Each row is a point. To make a cloud, some directions were put in groups of two or more. Within a group, all points are equally far from the middle, so they leave a hole (a ring in 2 directions, a hollow ball in 3). The other directions are filled evenly. Then the cloud was stretched, turned, moved and blurred a little. Count the holes, and give their numbers of directions, smallest first.

Cloud, 21 rows:
[[ 25  10  11]
 [-36 -16 -12]
 [ -9  18  19]
 [-22 -13  17]
 [-52   2   0]
 [  8 -25  20]
 [ 11 -17   1]
 [  7 -31  15]
 [-10  30 -25]
 [  4 -21  28]
 [ -4 -36   9]
 [-32   7  -4]
 [ 16   4 -19]
 [  5 -31  -3]
 [ -5  26  -4]
 [-15 -60   2]
 [-10 -33  13]
 [ 34  42  -4]
 [ 15 -40  18]
 [  2 -19  22]
 [ 35 -20 -30]]
Holes: 0

Cloud, 22 rows:
[[ 26  -3 -15]
 [  2  24  -1]
 [  3 -60  23]
 [ 20 -32  -3]
 [-41 -29 -19]
 [-21  13  21]
 [-27  -7  -6]
 [  8 -32  -5]
 [ 18 -27   0]
 [ 10  27  34]
 [  5 -31   4]
 [ -2  -8 -24]
 [-23 -15  20]
 [-24 -24  -3]
 [ 24 -34 -14]
 [ 39  -5  11]
 [ 28 -34 -34]
 [ -7  -8  14]
 [  7 -38 -12]
 [ 40 -19  33]
 [ -7 -16  22]
 [  5 -52  47]]
Holes: 0

Cloud (28 x 4):
[[  2 -16 -21  46]
 [-13  29 -29 -50]
 [ 24  24   0 -22]
 [-24 -40  16 -43]
 [  2  36 -16 -45]
 [-33 -50   6  27]
 [ 28   7  25   6]
 [-13  28 -37 -43]
 [ -1  47  13  20]
 [  5 -34  45  -6]
 [-39  30 -20   0]
 [-17 -37  38  38]
 [-16 -60 -13 -10]
 [-42  30  29  -3]
 [  5 -27  51  22]
 [ 23  -2 -19 -17]
 [-13 -31  53 -20]
 [-16  50  11  12]
 [ -7  21 -35  25]
 [ 22  34  23   5]
 [-32 -40  29  32]
 [  0 -36  47 -12]
 [-25 -28  56  16]
 [ -3  14 -36  28]
 [-21  46   1  14]
 [ 12 -15 -41   1]
 [ 25  25  24   7]
 [  0  53  23   1]]
Holes: 2 (2, 2)

Cloud, 28 rows:
[[ 32 -23  11 -16]
 [-22  38   9  -5]
 [ 18  27  25  34]
 [ 21 -29 -12   9]
 [ 50  18 -12  11]
 [-40  52 -15  10]
 [-17  45 -42 -15]
 [ 39  -3 -11 -34]
 [ 20 -12  15 -20]
 [-50  36  -1   6]
 [-49   5   0 -16]
 [-20  -2 -22 -47]
 [-50  15   6  37]
 [ -4  13  17  60]
 [  2 -42  -4   7]
 [-20   4 -41 -25]
 [ 31 -35   3   2]
 [ -7  14  15  60]
 [-18  10 -42 -12]
 [ 23  43  14  26]
 [ 10   7  32  47]
 [ 20   5 -17  32]
 [  4   4 -22 -51]
 [ 43  25 -23 -24]
 [ 27  -9   0 -34]
 [ -6  40 -44 -29]
 [ -4  44  13   4]
 [-19   6 -40 -38]]
Holes: 2 (2, 2)

Cloud (53 x 6):
[[  5  19 -27 -16  22 -25]
 [ 36 -27  47 -24  15  14]
 [ 27  15  22  11  -7  25]
 [-13 -22   1  32  39  -6]
 [  6 -19  10  19  28 -33]
 [  9 -25  41 -27  -4   1]
 [ 21 -20  33  41   3  -4]
 [-13  11  18 -15   3  10]
 [ -1  18  -7  19   2  14]
 [  2 -51  15  11   6   9]
 [-17 -17  18  15   3 -22]
 [ -3  24 -32  26  26  12]
 [ 11 -33  38  17 -27 -27]
 [ 36   3  14  24   4  16]
 [  9 -30  -5  -8 -29 -23]
 [-10 -26  24 -14 -34   2]
 [ 33  32  20 -16 -12   0]
 [-12  -6  12 -46 -16  -2]
 [-11 -15  -5  -4   6 -17]
 [ -7 -36   3  39 -31   9]
 [  2 -10  54  -5 -24  -9]
 [ 40  13  14  30  24 -20]
 [ 11 -15   7  23  39  -7]
 [ 17  -8   1  38 -10   0]
 [ 33 -18  -2  -7  23 -15]
 [ -9 -23   3  24  47   2]
 [-15  -8  15 -13  -3  11]
 [  7 -18  21  -4   2  20]
 [  5 -13   8  45  -4   7]
 [-18  35   5  -5 -17 -18]
 [-12 -26  16 -37   9  16]
 [  3 -38  12  39   1 -22]
 [ 23 -22  26  -5  11  42]
 [ 13  -7  28  -4 -17  34]
 [ -6 -31 -13  15 -20 -10]
 [ -7 -24  -5   5 -26  -8]
 [  6 -19  -1   2  20 -28]
 [  5  -1  20  23 -17  19]
 [  8  -2  20  38  -5   3]
 [ -6 -19 -10  27  44  19]
 [  6   4  -1 -43  15  13]
 [ 21 -23  60 -18 -23  -9]
 [  5  44  18  21  26   8]
 [ -5  -4  38  23 -22  -6]
 [ 17 -29  20   4  37   0]
 [ 39 -28  25  -8   5  14]
 [ 17  14  -1  45 -11 -10]
 [  8  30  26  18  21  17]
 [  4 -29  27  39 -13   5]
 [ -1 -19  17  22  20 -28]
 [ 17   2  39  28  27  10]
 [-20  19 -19  17   7  26]
 [ 42  13  36   0 -25  -3]]
Holes: 0

Cloud (56 x 6):
[[ 24  33  17  -6 -25  18]
 [-18  14  23 -26  -8  18]
 [ 18   1 -14 -29 -20  43]
 [-24 -22 -19 -15   1   5]
 [ 21  34 -26  15  12  -7]
 [-19  13 -22  44  -2   0]
 [ 27  -6  15   6 -22 -57]
 [ 14   9 -39  -2  26  -1]
 [ 10   3 -18  46 -45  -4]
 [ 18 -28 -49  38 -13  10]
 [ 12 -13   3  -7  39   5]
 [-20 -38 -19   4  -4 -11]
 [ -3  24 -31  20   9 -19]
 [-18 -12  24  30 -17 -28]
 [ 15  32  15 -18 -31  -4]
 [ 17 -25  18 -19   3  -6]
 [ 25   1 -46  -8 -17  25]
 [  8  22 -33   7  18 -22]
 [ -9   5 -28  -2   1 -44]
 [ 22  -6   3 -12  22 -40]
 [ 16  30  -1  14  26 -20]
 [  2  -8  -2  60 -10  33]
 [ 19 -33  -4   4 -19 -47]
 [  2 -10  13  23 -34 -53]
 [ 17 -24   2   8  -2 -58]
 [ 18 -20 -35  11 -47 -31]
 [-18  -7 -10  26 -17 -54]
 [-21   6 -18  51  -3   6]
 [ 15   0  -4 -28  21 -27]
 [  8 -33  -8  21  24 -18]
 [ 50   6  -7  28 -20 -22]
 [  6  25  -6   6 -18  56]
 [-15 -19   6  51  13  23]
 [ 30  -5   4 -36  -4 -21]
 [  7 -20  -7  46 -18  46]
 [ 26 -12  10  -3  -3 -57]
 [  1   2  15  54  14  -2]
 [ 39   8 -20  19  27 -13]
 [-13  -7  14  45   1 -33]
 [ 23   8   7  54 -10  10]
 [ 35 -13   6   2 -25 -51]
 [ 17   4   1  47  17 -35]
 [ 11 -38  10  -4  -7 -16]
 [-22  -9 -27   7  20  38]
 [ 20  30  25 -13 -26   6]
 [  9   0 -28 -23 -33 -35]
 [-37 -16  -8  26   7  24]
 [ 10  -7 -27  59   1 -34]
 [ 38  -5   9  -9 -18 -46]
 [  6  28   5  -3  19 -33]
 [-26  16 -14  31   4   9]
 [  4 -27 -29  29 -28  44]
 [ 23 -18  18  13 -22  37]
 [-11 -26 -43  26  12  17]
 [ 22  40  -6  19   5  16]
 [-11 -11 -26  39 -10  54]]
Holes: 3 (2, 2, 2)

Cloud:
[[-17  24  -8   7  10  27]
 [ 11  12  17  26  16   2]
 [ -6  13  19  33  15 -10]
 [ -3 -10  23  -7  -7   3]
 [ -1   1 -30  11  39  -4]
 [-37  22 -26 -10  22 -12]
 [ -5  10 -25  16  14   1]
 [-20  11  22  14  27  -5]
 [-27  22 -33 -11  15   1]
 [ 26  11  31   0   2   9]
 [  3  45  11   9  36  12]
 [ -1  -4 -40 -19   1  28]
 [  9 -16 -13   9   3   8]
 [ 27  31 -46 -11  34   5]
 [-27  -7 -31  17  11  -9]
 [-40  26   0  16  14 -22]
 [ 40  11  -3 -22 -16  13]
 [ -3 -35   0   9  -5   0]
 [  7   3  10  -3  20  39]
 [  5  29 -24  30   9   7]
 [-21 -25 -19   1   1  12]
 [ 15  11 -46 -15   4  24]
 [ 11  44   2  23  10   6]
 [-31  31  -3  21   8 -33]
 [ 17  36  -6  20  -5 -13]
 [ 22  -2  10 -26 -10  18]
 [-22  47  -6  -5  14  -8]
 [ -8  42   1   5  23  15]
 [ 14  30 -56 -14   1  -3]
 [ 16   1  -7  11   9 -22]
 [-10   9 -58 -17  13   0]
 [ 13  28 -15  -2  10   3]
 [-37 -14 -45 -16  -2   5]
 [  1  20 -19 -24  12   4]
 [-10 -13 -33 -24  -1   2]
 [ 18   5 -26   4  29   2]
 [ 20  60   2   7  28  12]
 [-31 -16  15  -5  32  20]
 [  3  59 -38   4  14  -9]
 [ -8  32  14  12 -14  -8]
 [ 25  12 -18  19  21   8]
 [ -6  11 -49 -18  -4  19]
 [ -8 -10   2 -26  19   8]
 [  3  -8  22 -18   4  21]
 [ 37  15  -1  -4   3 -10]
 [-25  24 -14  16  17   6]
 [-12  41 -26  22   3  -3]
 [-21 -10   5  -8   7  -3]
 [-32   9   2  14   3 -25]
 [ -8  20  15  10 -21 -14]
 [ 10   9  21  -7  11   0]
 [ 36   9   4  16   9  28]
 [-25   6 -40  16  10  18]
 [ -1  14 -43  -2  -7   8]
 [-33 -30  -9  -1 -23 -13]]
Holes: 0

Cloud (81 x 8):
[[ -7  36 -19  16  13   3  26   8]
 [  3 -12  21   2 -17  33  29 -31]
 [  0 -30  37  26  24   9  -8 -14]
 [ 30  31  10 -12  -6   0  15  10]
 [-16   4   0  20 -15 -14   1  28]
 [ 12   9 -34 -14  -6   5  24   4]
 [-11  20 -34 -12  -7  15  40 -14]
 [-16 -25  19  12   5 -30  14   2]
 [ -3  28   9  25  -3 -14  -6   3]
 [-22  -5 -18   5 -13   4  19   3]
 [ -9   9 -28  -9 -21   5  25  11]
 [-12  -6  35 -19 -27  -1 -21   5]
 [ -1  -9  13  28  -1  37  17 -31]
 [ 23  -5  -3  26 -30   7  11  17]
 [  8 -24  36  -4  15 -13 -15  40]
 [-12  11  -8 -23  16 -27 -20  19]
 [ 12   0  29   1   4 -27  19  -9]
 [-13 -23  13  15 -32   9   5  31]
 [  2 -31  -2  -1 -17  -1  -6  11]
 [ 19  14  29   2  38  -7 -14   8]
 [  0   1  -9  -7 -23  -6  11 -33]
 [ 20   5 -28  -9  10 -10  23   4]
 [  2  28 -13  12 -11 -18  -7  12]
 [  2 -26  33  25 -20  10  23   9]
 [  1  -2  14 -37  -2   7  -6  18]
 [-22  23  -5  -6  -7  -5   6  39]
 [  2 -31  -1  10  -6  23  23   0]
 [-15   4 -14   0  20 -35  17  -4]
 [  0 -18  32  -7   0   9 -32  -8]
 [ 12   8  39  18  16 -12 -30   7]
 [ -1 -32  -2  -2  -9 -13  10  -7]
 [ 28  -7   4 -16 -17  14  11  -8]
 [-11 -24  27  -4  16  19  14 -17]
 [-34 -10  20 -10  13 -24  -3  31]
 [ 17 -13  47  -4  24 -11  16   3]
 [  4  39  17 -25   6 -20  -5  11]
 [  1  12  22  12  -6 -15 -33  34]
 [ 23  -2  35   3  -1  11  20  20]
 [-22  17   3   8  -8 -23   6  -8]
 [-27 -16  19 -17  -6 -28 -17  17]
 [ 16 -10 -17  -8 -15 -23  -9  -9]
 [ -3   6  20   6 -31  -7 -19  43]
 [ 28  -3  18  13 -10  24   4 -28]
 [ 23   7  20  -3 -35  -4  -1  17]
 [-14  -3  60 -26   9 -21 -10  20]
 [ 15  16  34 -26   1 -15 -10   3]
 [-13 -15  53  -4  18  -2 -35  21]
 [ 11   4  14 -29 -15 -20  -9  14]
 [ -3  21  28  29  -8 -14 -11   6]
 [ -4  21 -16   7   9  -1  -6 -13]
 [-13 -23  26  -2  -8  34  -1  13]
 [ -3  18   1   1  -4 -30  16  20]
 [ 31  -5  20  -8  -1   4 -16  11]
 [ -8  15  35  16   8 -14 -33  17]
 [-26 -10  33   7 -13  -4  12 -19]
 [ 14  41  -9 -10  -8  -4   6  33]
 [ -9  30   7  12  -4  19 -10   8]
 [-13   8   3  30  -2 -22  -8  17]
 [-12  17  40 -17   6 -28  -4  -3]
 [-12 -31  37   4  -8  12  20  17]
 [ -1 -47  53  15   2   8 -22   7]
 [-15  15  13   0  -9   0  -6  51]
 [-21  23  11   7  14  -7  11 -15]
 [ -6   9  13  18 -10  -1  36 -22]
 [  2 -13  31  22  -7  33 -10  25]
 [-16   8 -18  -9 -16 -11  15  -3]
 [ -4 -20   1 -21   5 -26   7  13]
 [-11  -2   5  -7  -9  27 -13  13]
 [ 12  -1  -7   3  13  28   2   8]
 [-35 -12  30   4  32  -3   1  12]
 [-20 -37  19  23   0   7  14 -14]
 [-17   5  17  21   0  14  40 -19]
 [-16  14  34  21 -15 -10  -4  32]
 [  4  27   4 -13 -13 -22   4  33]
 [ -7 -16  34  12  10   4  14 -35]
 [-12 -14  41  28   4 -43 -17  20]
 [  1   9   2   6  -5 -33 -36  24]
 [ 14  37  12   4 -24   3  -9  12]
 [ -7  31  16  -7  -2  -8  -4  50]
 [ 24  25  -3  16  13  22  23 -16]
 [  3  40 -16 -14  -4 -20   9  15]]
Holes: 1 (6)
